Each wall is flat, endless, passes through zero and stands at right angles to its row. A trip goes straight from one point to another. List the walls that it crosses, first one first.

Walls:
(1): -1.8,-1.4,-1.6
(2): -3.3,-3.3,-8.1
(3): 1.6,11.9,1.7
(4): -5.6,-7.5,0.4
(5): -4.7,-3.4,-1.8
(6): 1.6,2.3,9.3
Trips:
-4.4,2.3,-1.3 to 2.7,0.6,2.9 => 4, 6, 2, 1, 5
1.5,-3.2,-2.5 to -5.2,-1.4,-2.3 => none
-3.3,-3.3,1.7 to -0.3,-2.3,1.6 => 2
-5.2,6.2,0.0 to 0.9,1.2,4.7 => 1, 5
-0.6,-1.1,-3.3 to -0.3,0.2,4.8 => 6, 2, 1, 5, 3
-0.7,2.7,3.9 to 7.6,1.6,-9.1 => 6, 2

Walls:
(1): 5.9,6.9,-2.4,-3.4,4.3,6.2,0.4,-1.6,-0.6
(2): 4.8,-2.4,0.4,1.5,-3.0,4.8,2.7,-5.8,-4.7
(3): -2.2,1.6,-2.5,3.0,2.9,2.0,-3.3,8.9,1.9
(4): -11.1,2.1,8.1,1.0,7.5,-3.8,-2.6,5.8,5.0
(5): 2.3,-0.9,-3.8,-1.3,-3.1,1.1,-0.8,5.9,2.4
(6): 4.6,0.5,-2.5,0.7,0.6,-2.5,-0.9,-0.7,-9.7
(7): -3.9,-2.7,6.4,3.7,1.3,0.9,-2.2,-3.6,-2.0
Trips:
1.7,0.5,-1.3,-4.5,3.4,-0.2,-0.6,6.3,1.3 to 0.6,-9.3,-7.2,-2.1,10.7,0.4,-4.4,-0.6,4.8 => none
4.1,5.4,1.6,0.9,-2.5,3.6,5.7,-0.4,-6.3 to 6.5,1.7,0.9,2.7,4.8,8.1,1.8,-3.2,0.9 => 7
-7.1,3.7,5.0,7.9,5.4,-3.6,10.6,-5.7,-2.1 to -0.6,-3.9,-1.0,-0.3,1.6,2.7,2.7,1.8,-0.2 => 3, 5, 4, 7
-7.1,1.4,4.6,1.7,-6.0,4.3,-1.8,-2.3,-2.0 to -11.6,-3.2,-1.5,-6.3,9.0,10.5,1.7,3.4,-1.0 => 3, 2, 1

Walls:
(1): -3.0,4.0,2.1,4.4,7.3,-2.7,4.0,-3.8,2.5,2.1,-0.6,5.0,0.0,-5.3,-5.0,0.5,-0.2,1.0
(2): -7.3,-1.5,3.4,2.1,4.4,-4.7,2.7,-2.4,4.2,0.3,2.0,5.9,-3.9,1.4,-5.4,1.4,-1.5,-8.3
(3): 5.7,-2.2,3.4,3.5,0.0,-1.1,-3.8,2.8,-1.2,-4.3,-4.6,-10.3,-1.0,4.0,-8.8,-2.4,-7.3,0.2
(4): 4.8,-0.1,-3.4,-0.7,-2.6,1.0,0.9,-4.5,-2.0,-4.8,-2.3,-0.5,-6.5,-1.1,-7.3,-11.9,1.0,5.1
(5): 4.7,-3.7,-3.7,1.5,-2.6,-0.9,-3.8,-2.0,-1.8,0.9,0.5,1.1,6.0,-0.8,1.8,0.7,-2.1,7.2
(6): 1.0,4.4,2.8,3.8,-7.5,-6.0,-3.6,-3.6,-1.5,-1.3,5.8,7.8,-4.0,2.3,5.2,1.8,3.3,1.9
(7): -6.5,-5.1,11.2,-8.9,7.3,3.0,0.2,2.8,-10.5,5.0,-6.2,-4.6,5.7,-1.4,2.7,3.8,-4.2,-2.6
(8): -3.1,-2.6,6.6,1.0,-2.9,0.3,5.1,2.2,5.5,6.4,-0.7,7.9,-1.1,-5.8,2.4,6.7,3.3,7.0
(9): -6.8,4.3,5.9,2.1,6.6,4.5,-3.6,-0.6,3.5,-8.2,-2.6,-4.1,-1.5,-2.1,-2.0,7.9,-1.4,1.3
(10): -6.9,4.6,0.9,0.1,-0.3,-4.2,3.1,-5.3,-6.4,2.7,5.7,1.1,-3.0,-0.7,4.3,-0.9,-2.4,2.9
(11): -3.9,-4.9,8.1,7.2,0.7,4.4,4.7,3.2,-2.6,-2.1,6.8,1.9,0.5,-5.8,-3.6,-6.1,1.5,-7.8
(12): 7.7,-3.5,-1.1,-0.2,-6.5,9.6,1.3,4.2,3.6,2.2,-6.4,-2.5,3.0,-4.9,-5.4,0.3,-1.2,2.2
Trips:
1.6,7.1,-4.2,1.7,-2.7,4.2,2.8,-3.5,4.6,8.0,-4.0,8.6,5.2,1.2,-1.2,1.0,0.4,-7.7 to -2.3,0.1,2.9,-2.9,-2.2,6.9,1.8,0.5,-3.2,0.7,-2.8,0.3,0.8,-2.0,-2.9,-1.5,4.8,-0.5 => 6, 11, 7, 4, 2, 9, 1
2.3,5.2,0.5,1.1,9.7,-3.7,6.0,0.1,3.9,3.7,0.9,-3.5,1.2,-1.1,5.2,-0.5,7.5,2.1 to -5.6,3.4,2.2,7.8,2.4,-3.9,0.2,-0.9,6.0,7.1,-7.7,-5.6,-7.0,-1.6,-4.0,4.1,-5.5,3.1 => 2, 3, 7, 12
